Every row gives one point. Each copy is the shape, with its points in the same order, stretched, turned, moved and blurred by noise. Some copies are also mirrored. Which?

Shape (8 x 2):
[[-1.10  0.67]
 [-1.96  1.74]
 [ 2.01 -0.61]
 [ 0.82 -1.73]
 [ 0.49 -0.62]
 [ 2.15 -1.26]
 [-2.95  1.24]
 [-1.16 -0.01]]
Copy 1, 8 rows:
[[-0.02 -1.50]
 [-0.01 -2.79]
 [ 2.37  0.96]
 [ 0.86  1.19]
 [ 1.15  0.11]
 [ 1.78  1.39]
 [-1.31 -2.85]
 [-0.37 -0.79]]
Copy 1 is: mirrored
Copy 2 (8 x 2):
[[-0.37  1.08]
 [-1.51  2.09]
 [-0.46 -2.34]
 [ 0.90 -1.41]
 [ 0.25 -0.67]
 [ 0.16 -2.50]
 [-0.65  3.02]
 [ 0.02  1.21]]
Copy 2 is: mirrored
Copy 3 (8 x 2):
[[-0.33  1.30]
 [-1.06  2.54]
 [ 0.35 -1.82]
 [ 1.65 -0.77]
 [ 0.52 -0.34]
 [ 0.98 -1.96]
 [-0.60  2.92]
 [-0.01  1.33]]
Copy 3 is: mirrored

Shape (9 x 3):
[[ 0.81  0.25 -0.07]
 [ 2.10 -1.83  1.29]
 [-1.55 -0.96  0.67]
 [ 0.82  0.01  1.29]
 [ 0.56  2.07  1.43]
 [-0.82 -1.19  0.07]
 [-0.69  1.01 -1.70]
 [ 0.98 -0.90  1.11]
 [ 1.84  0.90 -2.98]]
Copy 1, 9 rows:
[[ 0.66 -0.39  1.36]
 [ 2.75 -2.79  1.36]
 [ 0.82 -0.15 -1.20]
 [ 1.87 -0.45  1.08]
 [ 1.39  1.62  1.64]
 [ 0.61 -0.88 -0.65]
 [-1.44  0.90  0.61]
 [ 1.99 -1.37  0.89]
 [-1.65 -0.81  2.82]]
Copy 1 is: mirrored
Copy 2, 9 rows:
[[ 0.86 -0.50 -1.12]
 [ 2.67 -2.53 -0.14]
 [ 0.13 -0.78  1.39]
 [ 1.73 -0.19 -0.30]
 [ 1.79  2.14 -1.00]
 [ 0.21 -1.16  0.74]
 [-1.40  0.14 -1.27]
 [ 2.09 -1.34  0.04]
 [-0.84 -0.99 -3.52]]
Copy 2 is: only turned
Copy 3 (9 x 3):
[[ 0.68 -0.69  1.91]
 [ 3.37 -2.13  2.00]
 [ 1.71 -1.13 -1.22]
 [ 2.42 -0.49  1.81]
 [ 0.78  1.12  2.21]
 [ 1.16 -1.64 -0.42]
 [-1.69 -0.98  0.77]
 [ 2.10 -1.11  1.18]
 [-2.36 -2.77  2.80]]
Copy 3 is: mirrored
Copy 4, 9 rows:
[[-0.81  0.43  0.61]
 [-1.37 -1.19  2.23]
 [ 0.55 -1.66 -0.34]
 [-0.09  0.13  1.65]
 [ 0.41  1.74  1.64]
 [-0.03 -1.16 -0.38]
 [-1.16  0.96 -1.80]
 [-0.97 -0.67  1.63]
 [-3.16  1.85 -1.42]]
Copy 4 is: mirrored

Shape, 9 rows:
[[ 0.95  0.75 -2.02 -0.84]
 [-1.54 -0.09  1.86  0.57]
 [ 1.49  1.45 -1.53  0.24]
 [ 2.23  0.23 -0.31 -1.78]
 [-0.50 -0.18 -0.70 -2.88]
 [-0.09  0.11  2.12  0.79]
 [ 0.40  0.13 -0.24 -0.62]
 [ 1.53 -2.49  3.25  1.13]
 [-1.28 -1.61 -0.57  0.82]]
Copy 1, 9 rows:
[[ 0.37  0.43 -1.60  3.35]
 [-0.34 -0.52 -0.53 -1.94]
 [ 0.29 -0.04 -2.82  2.98]
 [ 2.77  1.27 -1.25  2.16]
 [ 0.78  1.90  0.80  1.65]
 [ 1.16 -0.46 -1.05 -1.48]
 [ 0.71  0.54 -0.81  1.38]
 [ 4.17 -1.75  0.34 -2.10]
 [-0.22 -1.88  0.84  0.97]]
Copy 1 is: mirrored
Copy 2, 9 rows:
[[ 1.80 -0.50 -2.44  0.04]
 [-1.40 -0.03  2.02  0.12]
 [ 1.95  1.02 -1.82  0.61]
 [ 2.60  0.38 -1.60 -2.15]
 [ 1.11 -2.13 -0.18 -1.56]
 [-0.85  1.23  1.40 -0.93]
 [ 0.83  0.25 -0.99 -0.59]
 [-2.56  2.28  0.45 -3.06]
 [-1.92 -0.94 -0.75  0.52]]
Copy 2 is: mirrored
Copy 3, 9 rows:
[[ 1.88  0.19  0.81  0.49]
 [-2.49 -0.32  1.68  0.73]
 [ 1.19  1.20  0.22  0.76]
 [ 0.75  0.87  0.09 -1.86]
 [ 0.89 -0.49  2.22 -1.88]
 [-2.60  0.25  0.14  0.02]
 [ 0.02  0.17  1.09 -0.08]
 [-3.10 -0.86 -1.82 -1.26]
 [-0.73 -1.83  1.58  1.13]]
Copy 3 is: mirrored
Copy 4 (9 x 4):
[[ 0.91 -0.85  1.99 -0.68]
 [-0.47  1.81 -1.38  1.36]
 [ 0.87  0.01  3.01  0.32]
 [ 2.40  0.51  1.08 -1.31]
 [ 0.37 -0.16 -0.91 -2.50]
 [ 0.52  2.39 -0.40  1.54]
 [ 0.92  0.33  0.17 -0.36]
 [ 2.80  1.86 -2.32  2.38]
 [-0.16 -1.54 -1.16  1.48]]
Copy 4 is: mirrored

Shape, 9 rows:
[[-1.05 -1.47 -0.71  1.52 -0.34 -0.80]
 [-2.39  1.98  2.07  0.30  2.60  0.37]
 [-2.27  1.54 -2.43 -1.82  0.16  1.15]
 [ 0.37 -0.74 -1.07  1.70 -1.99 -0.82]
 [-2.47  1.94  1.36 -0.42  1.66 -1.68]
 [ 1.15  0.35 -1.05  2.11 -0.13 -0.93]
 [ 0.28  2.02 -0.16 -0.68 -2.00  1.26]
 [ 1.16 -2.30 -0.23  2.02 -0.25 -1.12]
 [-1.29  1.61 -0.79  1.14 -1.11  0.71]]
Copy 1 (9 x 6):
[[-0.10 -0.27 -2.48  0.46 -1.73  1.25]
 [-1.14  1.68  1.60  0.54  1.29  2.77]
 [-0.83  2.45  0.34  1.90 -1.23 -0.53]
 [ 1.72 -0.28 -1.93 -0.35 -2.95  0.42]
 [-0.28  2.76 -0.78  0.38  1.28  1.94]
 [ 2.65 -1.48 -0.74  0.48 -1.41  0.70]
 [ 0.84  1.67  0.61 -0.82 -2.62 -0.84]
 [ 1.15 -2.25 -2.82 -0.30 -1.47  0.73]
 [ 1.07  1.52  0.03  0.65 -2.77  1.73]]
Copy 1 is: mirrored
Copy 2 (9 x 6):
[[-0.92 -1.69 -2.12 -0.69 -1.27  0.42]
 [-1.68 -0.79  1.40 -0.13  3.56  1.08]
 [-0.16  2.17 -1.91 -1.36  1.63 -1.12]
 [-0.18 -0.67 -1.99  0.56 -2.34  0.40]
 [-2.73 -0.62  0.82  0.34  2.79 -0.80]
 [ 0.24 -1.31 -1.94  1.95 -0.20  0.50]
 [ 1.43  2.05  0.46  0.57  0.34 -0.18]
 [ 0.11 -3.30 -1.53 -0.27 -1.82  0.56]
 [-0.20  1.80 -1.25  0.18  0.13  1.02]]
Copy 2 is: only turned

Shape:
[[-0.15  2.98  0.09  1.11 -0.21 -0.76  0.70  0.43]
 [-1.59 -0.10 -2.54 -1.11  1.88  1.51  3.58  1.13]
 [ 0.40 -2.45  1.00 -0.79 -0.41 -0.34  0.75  1.45]
 [-0.56  0.93 -0.83 -0.71 -0.44 -0.88  1.66 -2.05]
 [ 0.14  2.58  0.79  0.19 -0.69  0.34  0.04  0.10]
 [-1.65  2.32  1.64 -0.27 -0.21  0.54  0.26 -1.00]
 [-2.28  3.15 -0.28 -0.76 -0.05 -1.23 -0.34 -0.55]
 [ 1.67 -2.85 -0.94 -2.15 -1.69 -0.05  1.75  2.08]
 [ 1.18  0.50  0.41 -0.93  1.56 -1.06  0.79 -1.74]
 [-0.94  1.98 -0.08  0.20  1.19 -1.64 -1.26 -0.42]
 [ 0.58 -2.91 -1.05  1.10 -2.34  1.82 -0.14  1.63]
 [ 2.05 -2.55 -1.41 -2.55 -0.78  2.06  0.47  1.17]]
Copy 1 (12 x 8):
[[-0.57  2.94  0.06  1.01 -1.29 -0.55 -0.20  0.61]
 [-2.23  1.49 -2.01  0.06  0.59  3.52  3.39  2.10]
 [-0.22 -1.74  0.93  0.88  0.66  1.19  0.82  2.47]
 [-0.11  0.90 -0.11 -0.04 -1.11  0.31  2.26 -1.15]
 [-0.17  2.25  0.94  0.07 -0.88  0.08 -0.80  0.16]
 [-1.36  2.11  1.34  0.09  0.22 -0.46  0.05 -1.07]
 [-1.96  2.08 -0.52 -0.75 -1.32 -1.09 -0.04 -1.41]
 [ 0.11 -2.18  0.71  0.10 -1.42  3.12  1.60  3.67]
 [ 1.33  0.77  0.04 -0.83  0.97 -0.96  2.00  0.44]
 [-0.48  1.51 -1.44 -0.36  0.07 -1.71 -0.27 -0.52]
 [ 0.78 -1.94 -0.13  2.35 -0.27  3.85 -1.04  1.54]
 [ 1.02 -1.52  0.19 -1.10  0.07  4.03  0.93  2.68]]
Copy 1 is: only turned
Copy 2, 12 rows:
[[ 1.04  2.26 -0.30 -0.59  1.35 -2.45  0.27 -0.96]
 [-0.56  2.56 -1.54  1.10 -0.61  0.63  3.24  1.72]
 [-0.99 -1.85  0.35 -0.67  0.20  0.07  0.96  0.68]
 [ 1.09  1.43  1.34  0.02 -1.58 -1.46  1.10 -0.71]
 [ 1.56  1.59 -0.09 -1.02  1.05 -0.77 -0.07 -1.21]
 [ 0.28  2.37  1.53 -1.32  0.88  0.30  0.06 -1.52]
 [ 0.54  3.67  1.30 -1.23  0.05 -1.65 -1.04  0.19]
 [ 0.40 -2.49 -1.69 -1.17 -1.67 -0.28  1.52  1.19]
 [ 2.20  0.13  2.82  0.31  0.06 -1.13  1.57  0.52]
 [ 0.79  2.47  1.95  0.17  1.09 -2.04 -1.26  0.81]
 [-0.80 -1.63 -2.53  1.37 -0.35  1.00 -0.82 -1.03]
 [ 1.79 -2.06 -1.61  0.21 -1.52  2.07  0.68  1.29]]
Copy 2 is: mirrored
Copy 3, 12 rows:
[[-0.11  2.68  0.61 -0.99 -0.82 -0.60 -0.92  0.78]
 [-0.43 -0.48 -3.98  0.30  1.56  2.26  0.42  3.07]
 [ 0.17 -1.75  0.11  0.42  1.23 -1.60  2.87 -0.03]
 [ 0.17  0.27 -0.28 -2.55 -1.14  1.80 -0.08 -0.14]
 [-0.92  1.77  1.40 -1.29  0.13 -0.12 -0.43 -0.24]
 [-2.11  0.81  2.57 -1.62 -0.06  1.13  0.05  0.48]
 [-2.24  1.06  0.85 -2.64 -1.63  0.09 -1.21  0.86]
 [ 0.70 -1.73 -3.03 -0.20  1.76 -1.70  2.57 -1.60]
 [ 1.14 -0.96  0.71 -2.95  0.84  0.44 -0.66  0.57]
 [-0.80  0.12  1.25 -1.76 -1.35 -1.17 -1.76  1.01]
 [ 0.51 -0.93 -1.50  3.36  0.90 -1.23  1.67 -2.54]
 [-0.06 -2.62 -3.03 -0.13  3.46 -0.28  1.03 -2.14]]
Copy 3 is: mirrored

Shape, 11 rows:
[[ 1.70  0.01  0.73  1.27  0.08 -1.89  1.20 -0.59]
 [ 0.60  0.87  2.66 -0.54  0.54  1.05  0.57  0.16]
 [ 3.64  1.26  1.91  1.83  0.69 -4.77 -1.69  0.18]
 [-0.71  1.48 -0.13 -1.81  0.62  1.41 -0.25 -0.74]
 [ 0.23  1.60 -1.13  0.31  1.01  0.37  0.85  1.36]
 [-0.35  0.49  1.03  0.69 -2.32  0.36  1.20  0.93]
 [-0.56  1.67  0.45  1.84  1.09  2.25 -0.10 -1.18]
 [ 0.06  0.74  2.19  1.51  1.01 -1.84 -2.21 -1.03]
 [-0.89  3.41  0.12  0.43 -0.11  0.95  1.02 -0.81]
 [ 1.83 -0.10  1.90  0.21 -3.68  0.56 -0.03 -0.75]
 [-0.54  0.58  1.73  0.28 -0.47  0.40  0.58 -1.33]]
Copy 1, 11 rows:
[[ 1.03  0.79  1.50  0.92  1.48  0.52  0.41 -2.08]
 [ 0.78 -0.29  1.99 -0.85 -1.23  0.80 -1.34  0.69]
 [ 3.02 -0.67  2.11 -1.50  3.31 -0.60 -0.58 -5.27]
 [-0.97 -0.27 -0.50 -0.89 -0.75  0.03 -2.38  1.48]
 [-1.17 -2.16 -0.16 -0.25  1.21 -0.94  1.05  0.55]
 [ 1.99  0.94 -0.02  1.42 -0.05 -0.58  1.80  0.66]
 [-0.87 -0.68 -0.35  0.34  0.96  2.81 -0.41  3.24]
 [ 1.79 -0.52  0.27 -0.76  0.93  2.47 -1.18 -1.97]
 [-0.68  1.17 -1.06 -0.53  0.86  1.17  0.84  2.22]
 [ 3.40  2.44  1.26  2.10  0.34 -0.67 -0.46  0.85]
 [ 0.79  1.25  0.45  0.45 -0.36  1.91 -0.68  0.84]]
Copy 1 is: mirrored
Copy 2:
[[-1.17  0.94  0.49 -1.23 -3.48  0.59  0.48  0.37]
 [ 0.28 -1.28  2.74 -0.76 -0.65 -0.35  0.24  0.44]
 [-1.29  1.49 -0.84 -3.26 -5.10 -1.72  1.71 -1.88]
 [ 2.25 -0.78  0.72  0.53  1.72  1.17 -0.10 -0.68]
 [ 1.90  0.68  1.52 -0.43 -0.07 -0.51  0.85  2.15]
 [-0.53  0.55  1.80 -1.57 -0.76 -0.22 -2.41  1.60]
 [ 1.59  1.34  2.42  2.28 -0.76 -0.59 -0.40 -0.97]
 [-1.33  1.23 -0.16 -0.61 -1.32 -1.78  0.70 -3.23]
 [ 2.45  1.56  3.10  0.56 -0.14  1.24 -0.19 -0.15]
 [-0.27 -0.78  0.48 -1.25 -2.19  0.25 -4.39 -0.18]
 [-0.38 -0.10  1.73  0.05 -0.42  0.57 -0.88 -1.02]]
Copy 2 is: only turned

Shape:
[[ 4.84 -0.87 -1.78 -0.93 -0.42  0.71 -0.57  0.37 -0.07]
 [-1.24  0.03 -0.39  0.98  0.48 -0.15  2.05  0.01  0.35]
 [-1.43  0.34 -0.63 -2.06  2.50  0.35 -0.40 -0.52  0.02]
 [-1.28 -0.76 -1.00 -0.73  0.54 -0.83  1.28 -0.14  0.67]
 [-0.99  0.57  0.38 -1.64  0.24 -2.86 -0.28  0.68 -1.61]
 [-1.48 -1.18  0.13 -1.77 -0.63  1.28  0.34  0.46  0.20]
 [-1.26 -0.47  0.07 -1.73 -0.42  0.30  0.82  0.27  0.56]
 [-0.78  3.33 -0.31 -0.15 -0.25  1.29 -0.32 -4.45  0.11]
 [ 3.62 -0.21  0.21 -0.97 -0.57  0.11 -0.46 -1.06 -6.75]
 [-0.39  0.32  0.25  0.78 -0.56  0.83  0.35  0.52  0.50]
 [ 0.63 -0.03  0.34 -0.77 -0.13  0.80  0.50  0.16  0.16]
 [-1.13 -0.74  0.14  3.07 -0.40  0.57 -0.24 -0.12  0.69]
 [-1.44 -0.09 -1.10 -1.60 -0.33 -1.59 -0.49 -1.28 -1.87]
 [-1.28  1.57 -1.94 -0.76 -0.19  1.50  0.17  0.33  0.19]]
Copy 1:
[[ 2.76  0.41  2.62 -1.32  1.75  0.09  2.17 -1.07 -0.70]
 [-1.36  0.62 -1.07  2.23  0.37 -0.01  0.22  1.28 -1.39]
 [-1.80  2.01  0.08 -1.11 -0.11  2.69  1.26  0.21  0.10]
 [-1.56  1.21 -0.38  1.26  0.73  0.74  0.40 -0.18  0.37]
 [-1.78  2.04  1.47  1.38 -1.57 -0.01 -0.41 -0.84  1.38]
 [-0.72  1.44 -1.81 -0.48  0.14  0.68 -0.93 -2.54 -0.21]
 [-0.89  1.40 -1.27  0.56 -0.03  0.71 -0.29 -1.34  0.15]
 [ 0.81  2.12 -3.01 -2.21 -1.22  1.95  2.65  4.29  0.62]
 [ 1.02  3.92  1.32 -1.52 -1.94 -4.04  4.85 -1.87 -2.75]
 [-0.47  0.10 -1.05 -0.01 -0.12  0.24 -0.38  0.58 -1.35]
 [ 0.38  0.60 -0.51  0.11 -0.02  0.85  0.37 -0.63 -1.26]
 [-1.03 -1.60 -1.25 -0.61  0.32 -0.79 -0.18  1.80 -2.02]
 [-1.89  2.88 -0.29 -0.49 -1.02 -0.26  1.02 -0.67  1.37]
 [-0.36  2.26 -2.15 -0.89  0.59  1.66 -1.38  0.88 -0.37]]
Copy 1 is: mirrored
Copy 2:
[[-0.02 -1.66 -0.42  0.37 -3.12  3.30  1.34 -0.39  1.19]
 [-0.30  1.09  0.32 -2.81  0.96 -0.24 -0.55  1.50  0.08]
 [ 0.17  2.68 -1.53  1.32 -1.01 -0.17 -2.00  0.75 -0.59]
 [-0.24  0.11 -0.26 -0.72 -0.22 -0.40 -0.70  2.64 -0.52]
 [ 3.76  1.00 -0.73  0.44 -0.82  0.11  1.24  0.93 -0.33]
 [-0.16  0.10  0.38  1.24  0.02  0.25 -1.79  2.31  1.73]
 [-0.16  0.00  0.64  0.39 -0.49 -0.41 -1.25  2.08  1.35]
 [-2.16  2.67 -1.14 -0.70  1.13 -1.17  1.05 -2.31  3.20]
 [ 5.88  0.70 -2.31 -0.12 -2.27  4.97  3.45 -1.03  4.93]
 [-0.58  0.62  0.79 -0.72  1.08  0.58 -0.24  0.05  0.88]
 [ 0.31  0.43  0.36 -0.20 -0.67  0.64 -1.04  0.11  1.66]
 [-0.81 -0.32 -0.21 -1.25  3.45  0.54 -0.29  0.35 -0.63]
 [ 1.69  0.24 -1.90  1.17 -0.46  0.34  2.04  1.75  0.65]
 [-2.76  2.61  0.72  0.48 -0.16  0.56  0.87  0.27  1.04]]
Copy 2 is: mirrored

Shape:
[[-0.98  0.47  1.02 -3.46 -0.97  1.17  1.06 -0.52  1.06 -0.18 -0.36]
 [ 2.71 -1.97 -0.20  2.17 -0.64 -3.20  0.67  1.48  0.43 -2.31  0.89]
 [ 2.32  1.27  1.31 -0.58  1.70  0.59  0.08 -0.19 -1.47 -1.21  2.05]
 [-0.44 -1.03  0.81 -1.16  1.76  0.47  0.70 -1.64  0.16 -1.06 -2.63]
 [ 0.29 -1.34  0.59  1.51  0.30 -5.66 -0.38 -0.03  0.49 -0.43  0.37]
 [-1.00 -1.32 -0.23 -1.18  1.82  1.36  2.03 -0.83  1.21  0.75 -0.04]
 [-1.59  1.74 -0.51 -0.60 -0.58  0.69 -0.27  0.36  0.91 -1.38 -0.77]
 [-0.02 -0.01 -0.20 -0.68  0.24  1.64  0.28  0.54  2.32  0.28 -2.53]
 [ 2.20 -0.64 -2.31  0.50  0.79 -3.70 -0.19  0.00 -0.43 -0.86  1.86]
 [ 1.34  1.47  0.12  1.67  0.28  0.54  2.26  2.14 -2.71  0.33  0.34]
 [-1.37 -0.86  0.09 -0.76 -0.37  1.00 -0.67  1.05  0.63 -0.28  0.15]
 [-1.17 -0.20 -0.21  1.75 -0.77  2.61  1.55 -1.75  0.76 -0.41 -0.78]
 [ 0.11  0.98 -0.30 -0.01  0.28  0.37  2.23 -0.89  1.93 -0.18 -1.00]
 [ 2.69 -1.26 -1.78  0.32 -0.87 -3.44 -0.76 -0.39 -1.79 -0.10  0.73]
 [ 2.92 -1.35 -0.09  2.51 -0.61 -3.41 -0.74 -0.79  0.63  1.39  0.82]
 [-0.40 -1.58  0.33 -0.81 -1.05 -0.67  1.58 -1.42  1.49 -0.39 -1.44]]
Copy 1 (16 x 11):
[[ 1.03  1.34 -0.57 -2.45  1.45  2.20  1.55 -0.66 -1.10  0.93 -0.66]
 [ 0.87 -1.34 -1.02  3.28  0.34 -0.84  1.21  3.50 -0.53  1.72  0.17]
 [-0.87  2.11 -1.53  0.66  0.57 -0.18  0.59  1.25 -4.08  0.43  2.36]
 [ 1.17  0.65 -0.34 -0.26  1.09  0.17  0.72 -2.30 -1.25 -1.82 -1.73]
 [-1.48 -3.93  0.03  1.66  1.03 -0.10  1.22  0.47  0.92  1.24 -0.20]
 [ 0.99  0.97 -2.57 -0.28  1.70  2.70  1.13 -1.20 -0.53 -1.76 -0.61]
 [ 0.06  2.09 -0.86 -0.55  0.68  0.28 -0.75  0.57  0.01  1.27 -2.22]
 [ 1.81  2.30 -0.64 -0.65  1.37  0.22  0.11 -0.26  1.78 -0.43 -0.88]
 [-0.45 -2.27 -3.75  2.34  0.16 -1.10  0.18  1.11 -0.81  2.14  1.05]
 [-1.34  2.54 -2.24  0.45 -2.34 -0.55  1.91  2.50 -1.57  0.39  0.18]
 [ 0.51  0.26 -0.92 -1.31  1.47  1.03 -0.90  1.06 -0.33 -0.54 -1.48]
 [ 0.92  2.44 -0.43  1.21 -0.69  2.74 -0.69 -0.14 -0.77 -0.73 -1.82]
 [ 0.58  2.25 -1.32  1.08  0.04  1.48  1.51 -0.76  0.58  1.01 -0.45]
 [ 0.19 -2.84 -2.36  1.52 -1.45 -1.33 -0.19  0.78 -1.39  1.97  0.90]
 [-0.48 -2.18 -0.26  2.89 -0.92  0.93  0.33  0.85  1.24  1.60  2.65]
 [ 2.11 -0.74 -0.22  0.29  0.53  1.89  1.37 -0.88 -0.09  0.46 -1.19]]
Copy 1 is: mirrored
Copy 2, 16 rows:
[[ 0.13 -1.48  1.02 -1.33 -0.75  0.21  1.12  0.93  2.75 -0.25  1.11]
 [-0.36  0.89 -0.89  2.44 -2.44  1.75 -3.43 -0.06 -1.09 -4.31  1.63]
 [ 2.70  0.12  1.16 -0.59 -0.73 -0.11 -0.12 -0.08 -2.68 -1.26  2.48]
 [-2.06  0.87 -0.13 -2.35 -1.79  2.89 -0.02  0.52  0.89  0.75  1.80]
 [-1.93  3.26  0.06  2.48 -0.66  0.67 -3.61  0.78 -0.24 -3.13  2.33]
 [-0.25 -0.47 -1.56 -0.08 -0.23  2.47  1.11  1.78  1.52  0.96  0.53]
 [ 0.47  0.91  0.44 -2.42 -0.63  0.49  0.61  0.05  1.36 -2.25 -0.89]
 [ 0.20  0.79 -0.05 -1.50 -1.52  2.88 -0.37  1.17  3.00  0.74 -0.66]
 [ 0.08  1.02 -2.08  1.06 -0.72 -0.95 -3.61  0.96 -2.03 -2.73  1.73]
 [ 1.03  1.49  1.16  0.79 -3.13 -0.39  1.60 -0.36 -2.26 -2.03 -1.03]
 [-0.60 -1.05  0.74 -0.19 -0.02  1.69 -0.41  0.26  1.13 -1.19 -0.72]
 [-0.31  0.72 -1.93 -1.13 -1.00  1.89  2.37 -1.84  1.81 -0.85 -0.85]
 [ 0.74  1.69 -1.70 -0.60 -1.46  1.09  1.29  1.07  2.34 -0.59  0.13]
 [-1.26  0.31 -1.76  0.61 -1.44 -1.44 -3.64 -0.68 -2.16 -2.03  1.05]
 [-0.22  2.19 -2.01  2.98 -0.44 -0.16 -3.36 -1.10 -0.04 -1.20  0.90]
 [-1.54  0.63 -1.11 -0.10 -1.77  1.92 -0.09  0.37  2.51 -0.98  1.36]]
Copy 2 is: mirrored
